Rows are points. The ring and each string are closed loops that go straight from each point to the next, and from the last back to the first. Before rounding, they use only three directions, however many columns there are. Count how often each string passes through the ring. Passing back the other way cancels.
In the rows, 128 means zero.

Ring:
[[135 119 117]
 [110 112 151]
 [ 76 102 159]
 [ 47  90 148]
 [ 29  72 117]
 [ 34  63  89]
 [ 57  63  59]
 [ 85  76  48]
 [121 101  58]
 [136 116  89]]
String:
[[ 95 119 185]
 [124  86 183]
 [118  81 148]
 [ 92 100 114]
 [ 97 120 119]
 [122 159 133]
 [147 146 141]
 [157 105 141]
 [141  72 133]
 [112  82 118]
 [ 86 118 104]
 [111  82 122]
 [128  84 140]
 [146  92 171]
 [120 125 172]
 [ 96 140 169]
 [101 104 183]
 [ 98  79 179]
 [ 94  69 145]
 [ 76 102 111]
 [ 51 129 130]
 [ 39 129 156]
 [ 49  99 179]
 [ 69  75 171]
 [ 92  57 149]
 [ 80  93 116]
 [ 63 125 135]
 [ 71 128 159]]
Times through: 3
String:
[[115 103 187]
 [ 98 125 177]
 [ 77 138 137]
 [ 82 103 111]
 [104  79 132]
 [128  83 164]
 [136 137 174]
 [118 156 140]
 [ 97 127 111]
 [100  99 109]
 [153  82 123]
 [163 114 108]
 [163 150  88]
 [110 146  83]
 [ 95 114  94]
 [125  76 105]
 [159  89 101]
 [118  75 109]
 [101 108 101]
 [104 152  98]
 [156 151 128]
 [148 131 142]
 [111 157 135]
 [ 92 129 123]
 [100  95 129]
 [116  73 151]]
Times through: 3

Ring (6 x 6):
[[188 175 142 107 107 115]
 [172 167 141 150 103 164]
 [125 108 133 163 123 186]
 [ 99  67 130 143 142 169]
 [104  58 132  98 154 119]
 [155 123 137  77 132  87]]
String, 23 rows:
[[141 136 112 108 112 111]
 [160 159 113  96 104  94]
 [182 186 119  95  95  90]
 [216 193 163  95 110 107]
 [188 153 167 112 126 134]
 [170 141 154 121 124 141]
 [157 177 106 144  86 143]
 [162 198  99 169  71 165]
 [175 179 143 184  93 203]
 [165 135 170 173 125 207]
 [150 108 164 139 139 170]
 [126 117 121 143 117 157]
 [102 105 101 159 112 170]
 [ 70  59 104 172 130 193]
 [ 70  48 109 152 140 173]
 [ 84  28 143 127 166 162]
 [105  39 158 109 170 145]
 [129  80 152 108 151 135]
 [102  95  95 111 121 114]
 [ 96  70 103  81 139  86]
 [121  74 130  61 152  73]
 [155  89 168  68 160  94]
 [156 107 163 102 145 127]]
Times through: 4
String (25 x 6):
[[137  89 160 125 147 156]
 [120 111 115 138 118 149]
 [100 107  98 167 108 178]
 [104 106 114 195 111 216]
 [115 136  96 181  93 187]
 [125 146  94 161  92 163]
 [142 127 132 133 119 148]
 [165 126 168 137 133 166]
 [178 153 165 154 118 180]
 [181 192 136 175  87 188]
 [158 195  98 173  71 171]
 [142 158 103 149  92 151]
 [150 128 142 131 123 150]
 [168 123 176 138 138 172]
 [165 132 171 168 127 202]
 [134 134 128 185 106 205]
 [115 122 109 178 104 192]
 [109  86 138 183 130 215]
 [128  69 173 148 157 190]
 [129  86 154 134 145 164]
 [128 104 131 129 129 147]
 [ 86  83  97 151 121 162]
 [ 77  61 106 154 133 173]
 [ 83  45 131 152 150 182]
 [115  56 164 137 161 177]]
Times through: 0

Ring, 7 rows:
[[167 125 121  88 197 111 116 131  70 133 121]
 [106 169 110  81 215 131 137 125 108 136 109]
 [ 48 166  95 112 157 139 154 119 164 132 116]
 [ 49 133  87 138 107 135 155 122 181 129 127]
 [ 98  77  77 155  71 124 147 136 169 130 139]
 [156  52  84 147  86 113 132 144 130 131 142]
 [188  72 108 118 137 103 115 140  81 131 136]]
String, 13 rows:
[[102 113  89 126 128 127 143 132 146 133 127]
 [ 88  95  57 140 110 143 162 146 184 140 126]
 [ 53  96  58 159  71 143 167 137 210 134 133]
 [ 31 129  99 154  70 125 151 110 187 121 136]
 [ 51 147 125 134 103 114 135 102 148 117 133]
 [ 77 144 122 121 129 115 132 110 131 122 129]
 [ 92 140  79 106 173 142 154 137 151 140 114]
 [ 77 169  65  87 220 160 166 143 161 149  99]
 [ 51 205  89  77 233 154 161 125 152 142  97]
 [ 38 199 137  99 171 121 135  95 130 120 117]
 [ 27 189 117 110 156 131 147 103 157 124 117]
 [  8 173  92 128 127 143 163 112 194 128 119]
 [ 62 136 120 136  99 113 135 106 147 118 135]]
Times through: 2

Ring, 10 rows:
[[195 105 113 133 119 148 108 172 107 101 164 123 149  86]
 [181 122  99 149 123 145 115 152 123  82 133 137 181  93]
 [151 130  92 146 131 132 121 127 134  80 106 147 194 119]
 [105 125  93 117 141 104 124  95 135  96  80 152 179 171]
 [ 74 117 107  90 152  90 126  82 135 123  82 147 150 203]
 [ 62 116 126  80 164  93 129  86 142 149 105 136 126 202]
 [ 73 118 147  84 172 113 130 107 150 170 144 121 107 174]
 [109 112 153  93 163 131 125 137 141 169 175 111  99 138]
 [143 104 147 101 149 139 117 157 125 156 186 109 101 117]
 [178  98 132 113 130 145 109 173 108 131 183 112 116  97]]
String (17 x 14):
[[127 124 149 118 162 148 127 147 152 154 180 113 121 109]
 [143 109 129 110 142 133 117 146 124 133 158 121 126 124]
 [191  78 121  98 114 130  99 175  79 123 174 114 107 114]
 [249  70 109 118  90 147  88 208  58  96 189 112 119  72]
 [209 119 111 158 121 166 112 180 121  90 169 125 170  57]
 [190 134 105 168 128 163 119 162 139  81 148 134 192  65]
 [202 126  76 168 108 147 112 153 117  48 111 149 215  82]
 [167 116  73 139 112 119 111 126 109  59  85 155 200 132]
 [135 118  70 126 119 101 115 101 113  63  61 162 201 166]
 [115 105  87  98 127  90 114  99 107  94  76 152 163 188]
 [117 122 119 115 149 123 124 120 139 123 126 134 150 144]
 [ 71 145 123 119 172 119 138  90 173 132 106 141 164 163]
 [ 37 112 120  64 166  74 129  65 139 151  82 142 123 236]
 [ 34  99 135  44 169  70 126  73 129 174 102 131  91 244]
 [102  96 126  75 146  99 116 115 113 147 129 126 107 183]
 [ 69 104 166  62 177 111 127 117 141 198 171 107  69 180]
 [ 98 126 170 102 180 146 133 140 165 186 195 104  96 122]]
Times through: 0
String, 15 rows:
[[113 106  81 100 125  87 114  94 107  87  66 156 171 193]
 [ 96 101  96  84 135  83 116  91 109 111  79 148 146 205]
 [ 98 124 121 108 156 117 127 108 145 130 119 135 147 159]
 [ 54 138 137 100 180 112 139  87 172 156 118 133 138 179]
 [ 31 122 146  68 184  93 136  77 160 179 118 128 105 213]
 [ 61 102 134  60 163  87 124  91 128 165 118 128  99 213]
 [ 83  98 123  69 151  89 119  99 118 147 113 132 111 203]
 [100 121 123 105 155 116 126 111 142 133 123 133 141 159]
 [ 82 139 121 118 166 119 135  97 164 129 110 140 162 159]
 [ 79 131  89 112 148  93 129  74 144  96  58 159 186 195]
 [120 123  73 125 126  99 119  93 123  69  57 163 201 173]
 [143 110  91 118 124 112 114 121 111  88  99 146 170 150]
 [133 116 112 116 139 123 119 127 128 113 126 134 152 139]
 [129 151 109 158 153 147 133 121 169  97 119 143 198 106]
 [126 149  83 158 140 128 130 102 156  68  76 160 223 131]]
Times through: 3

Ring (6 x 14):
[[104 160 148  92  99  55 159 118 131  77 131  74 183 152]
 [128 117 166 128  81  70 176 125 175  74 129  87 172 173]
 [143  94 151 148  85  96 154 129 182 116 145 119 142 178]
 [148  85 126 145 101 134 110 129 142 183 161 153 111 168]
 [131 109 114 112 117 141  87 122  83 206 160 149 114 146]
 [101 166 114  78 124  87 107 116  78 148 150 106 153 135]]
String, 27 rows:
[[167  49 145 172  84 147 128 133 174 177 157 160 106 184]
 [156  62 154 152  85 144 131 128 145 166 145 142 121 174]
 [129 121 122 124 107 102 119 125 137 153 157 130 132 160]
 [126 136  95 125 122  95  98 128 142 175 176 147 116 158]
 [149  80 110 140 113 159  81 128 110 228 171 174  91 159]
 [155  55 135 133 103 194  83 123  70 240 153 169  96 153]
 [140  83 125 112 114 177  77 120  52 234 153 158 106 143]
 [130 100 140 105 106 146 105 118  69 185 141 129 132 145]
 [120 132 126 107 110  99 119 122 114 148 150 118 142 151]
 [ 95 187  87  76 139  74  89 118  83 162 167 119 142 132]
 [ 89 192 100  62 135  71  98 115  66 147 155 102 157 126]
 [ 99 160 138  69 114  90 124 113  63 128 132  86 171 132]
 [118 127 150  98 100 103 135 118  97 128 132  98 160 148]
 [112 154 115 102 116  77 119 122 124 136 156 113 147 150]
 [113 148 123  99 113  84 122 121 115 135 150 109 151 149]
 [114 132 148  89 104 107 129 116  79 135 131  97 161 142]
 [101 158 125  71 121 102 106 113  54 155 141 103 156 130]
 [124 114 145 103 102 121 123 118  90 152 137 113 147 148]
 [117 141 113 102 119 100 105 121 102 163 157 125 136 146]
 [114 152  88 100 133 102  81 122  96 191 173 143 120 142]
 [137  98  99 117 126 166  60 123  66 249 172 174  91 143]
 [153  62 136 136 101 176  94 124  92 219 153 161 103 158]
 [142  84 149 130  93 137 125 124 118 163 142 130 131 162]
 [130 119 123 124 107 104 118 125 134 155 157 131 131 159]
 [136 117 102 140 114 103 104 131 159 175 176 153 111 166]
 [140 111 104 147 111 103 109 132 171 171 176 155 110 170]
 [164  57 138 172  88 140 125 134 179 176 161 161 104 183]]
Times through: 4

Ring:
[[138 124 155 143 155 103 132 124 140 166 130 116 120 114]
 [142 126 163 153 163  90 123 126 148 183 139 111 122 116]
 [136 131 154 148 154  94 117 132 150 171 146 115 128 122]
 [127 134 139 136 140 109 120 138 146 145 145 124 132 127]
 [121 129 129 128 133 126 131 141 137 123 134 132 130 128]
 [120 123 126 125 134 136 143 140 130 115 122 135 126 125]
 [120 121 126 122 133 140 148 136 125 111 116 136 124 122]
 [123 122 129 119 132 136 149 128 124 116 116 133 122 118]
 [131 124 142 130 143 119 141 124 131 141 123 125 121 116]]
String (26 x 14):
[[130 131 145 146 149 104 118 142 150 156 145 121 131 128]
 [131 125 146 147 153 109 125 141 146 155 136 121 127 125]
 [127 127 138 132 140 119 133 134 137 137 132 127 126 123]
 [116 133 121 117 122 133 133 138 132 108 134 136 132 129]
 [116 127 120 121 127 139 139 143 131 105 126 138 130 129]
 [125 115 134 138 148 134 146 144 132 129 114 131 122 123]
 [128 118 138 138 148 127 144 138 133 136 118 128 121 120]
 [125 125 135 129 138 125 138 134 133 130 126 129 125 122]
 [117 129 122 114 123 138 141 134 127 106 126 137 128 125]
 [115 120 117 111 124 153 157 133 117  93 108 141 122 121]
 [123 116 128 120 136 144 158 130 119 112 105 135 118 116]
 [128 117 138 129 144 131 152 128 125 131 111 129 118 115]
 [131 121 143 136 148 119 141 130 133 144 122 124 121 117]
 [122 130 130 121 129 127 136 131 132 122 131 131 128 123]
 [126 127 135 120 133 126 143 122 127 127 123 129 123 116]
 [145 117 164 149 166 100 141 118 137 179 120 112 113 107]
 [147 117 169 157 172  93 134 122 143 190 125 109 115 109]
 [134 125 149 140 150 108 132 128 139 156 131 120 123 118]
 [124 132 133 124 131 120 131 130 135 129 136 129 129 123]
 [131 132 146 135 143 105 124 127 142 153 141 121 127 121]
 [146 130 169 159 167  78 114 126 155 198 148 106 124 117]
 [159 122 190 185 194  59 110 128 165 236 147  94 118 113]
 [140 126 159 154 162  92 121 132 150 179 140 113 124 119]
 [126 132 138 131 137 115 127 133 140 138 139 126 129 124]
 [120 139 130 123 126 117 120 135 141 127 147 130 135 129]
 [127 136 141 139 141 104 114 140 150 149 151 123 134 130]]
Times through: 5
String, 29 rows:
[[117 123 122 124 131 140 142 144 130 109 122 137 128 128]
 [125 117 133 135 145 133 145 141 131 127 116 131 122 123]
 [128 117 138 137 148 129 146 138 131 134 116 128 121 120]
 [124 125 133 128 137 127 138 134 132 127 126 130 125 122]
 [112 129 115 107 115 147 145 134 123  92 123 142 129 126]
 [114 123 116 109 121 152 154 133 118  91 112 142 124 122]
 [121 116 126 119 134 147 159 131 118 108 105 137 118 117]
 [128 116 137 129 144 133 153 129 124 129 110 130 117 115]
 [128 123 138 130 142 124 142 130 131 135 122 127 122 118]
 [123 128 131 121 131 128 140 129 130 122 126 131 125 121]
 [119 130 125 110 121 135 144 124 124 108 125 135 126 120]
 [135 121 149 134 150 115 144 120 130 151 119 121 117 111]
 [142 118 161 149 164 102 138 122 139 175 123 114 116 111]
 [139 122 157 147 159 102 134 125 140 170 128 116 119 114]
 [127 130 138 128 136 117 131 129 136 137 134 126 127 121]
 [131 131 146 133 142 107 127 126 140 151 138 121 126 119]
 [147 126 170 159 169  81 120 123 151 197 141 106 121 114]
 [165 118 198 190 202  54 113 123 165 249 142  90 114 108]
 [145 125 167 160 169  86 120 129 152 192 140 108 122 117]
 [130 129 143 136 144 111 128 132 140 148 136 123 126 122]
 [129 130 142 135 142 111 127 132 141 146 138 123 128 123]
 [123 134 133 126 131 117 126 133 139 131 141 128 131 126]
 [123 138 134 129 131 112 118 136 144 136 149 127 134 129]
 [125 139 138 137 137 104 110 141 151 146 155 124 136 132]
 [132 130 148 150 153 101 117 143 152 162 145 119 130 128]
 [131 125 145 144 151 111 128 138 143 152 134 122 126 123]
 [121 132 129 123 129 126 131 135 135 121 135 132 130 126]
 [122 130 131 125 132 125 133 135 135 125 133 131 129 125]
 [114 133 119 114 119 137 135 139 131 103 133 138 132 129]]
Times through: 5

Ring (9 x 14):
[[163 126 146 132  94 102  73 109  69 140 145 144  93 103]
 [135 135 155 142 130 119 124  87  74 131 164 140 102 101]
 [110 135 145 143 158 142 175  85 100 119 170 127 121 105]
 [102 129 129 138 165 157 196  97 122 112 164 114 134 110]
 [114 111  94 120 148 166 188 135 152 109 137  97 149 119]
 [133 101  79 110 122 158 154 159 159 113 118  95 147 124]
 [158  95  75 105  86 137 100 175 149 123 101 104 133 126]
 [177  98  90 108  64 114  56 169 123 135 101 120 114 122]
 [179 112 121 120  68  99  45 141  87 142 120 137  96 112]]
String, 28 rows:
[[120 109  89 109 161 183 212 144 150 104 139  80 161 111]
 [143 110  98 108 135 161 165 146 127 115 134  93 144 107]
 [129 111 103 128 112 134 126 134 139 122 128 120 125 125]
 [122 100  78 122 106 142 131 154 173 116 112 111 137 137]
 [143  90  60 105  94 148 122 181 176 116  97  97 145 134]
 [129 106  92 127  99 129 111 143 154 123 117 123 125 133]
 [156 106  98 113  98 133 107 152 124 126 119 112 125 116]
 [191  96  85  94  74 129  73 180 113 132 102 103 124 110]
 [202  88  74  93  41 111  28 196 123 139  83 113 115 121]
 [183  94  84 109  44 101  27 176 128 139  90 128 107 129]
 [149 105  99 127  73 108  67 147 135 133 111 135 109 131]
 [159 114 116 119 101 125 100 136 102 130 130 122 115 110]
 [188 116 127 111  85 112  67 139  69 140 130 125 103  98]
 [214 121 147 114  54  81   7 132  32 155 129 146  77  91]
 [179 124 146 130  72  87  37 116  59 148 136 152  82 104]
 [135 119 125 140  94 107  86 115 114 133 134 145 102 124]
 [148 122 131 129 109 120 105 116  93 131 143 131 108 108]
 [159 131 151 128 120 120 111 103  60 134 158 131 103  93]
 [151 142 173 137 136 119 124  78  40 135 176 139  97  85]
 [143 126 135 128 127 131 131 110  89 127 152 124 115 102]
 [117 126 131 142 129 128 138 101 116 124 151 134 115 117]
 [ 97 136 147 152 157 137 173  76 109 119 171 135 117 113]
 [ 93 141 153 149 181 153 208  69 101 114 184 124 126 103]
 [108 136 144 136 179 162 210  86  98 113 177 111 134  97]
 [124 123 123 128 144 148 165 113 115 118 152 114 130 109]
 [117 118 112 132 132 142 153 119 135 118 141 119 129 120]
 [ 90 116 101 138 152 158 191 117 166 108 143 112 143 130]
 [ 98 114  93 117 184 193 245 129 159  98 151  79 167 113]]
Times through: 0
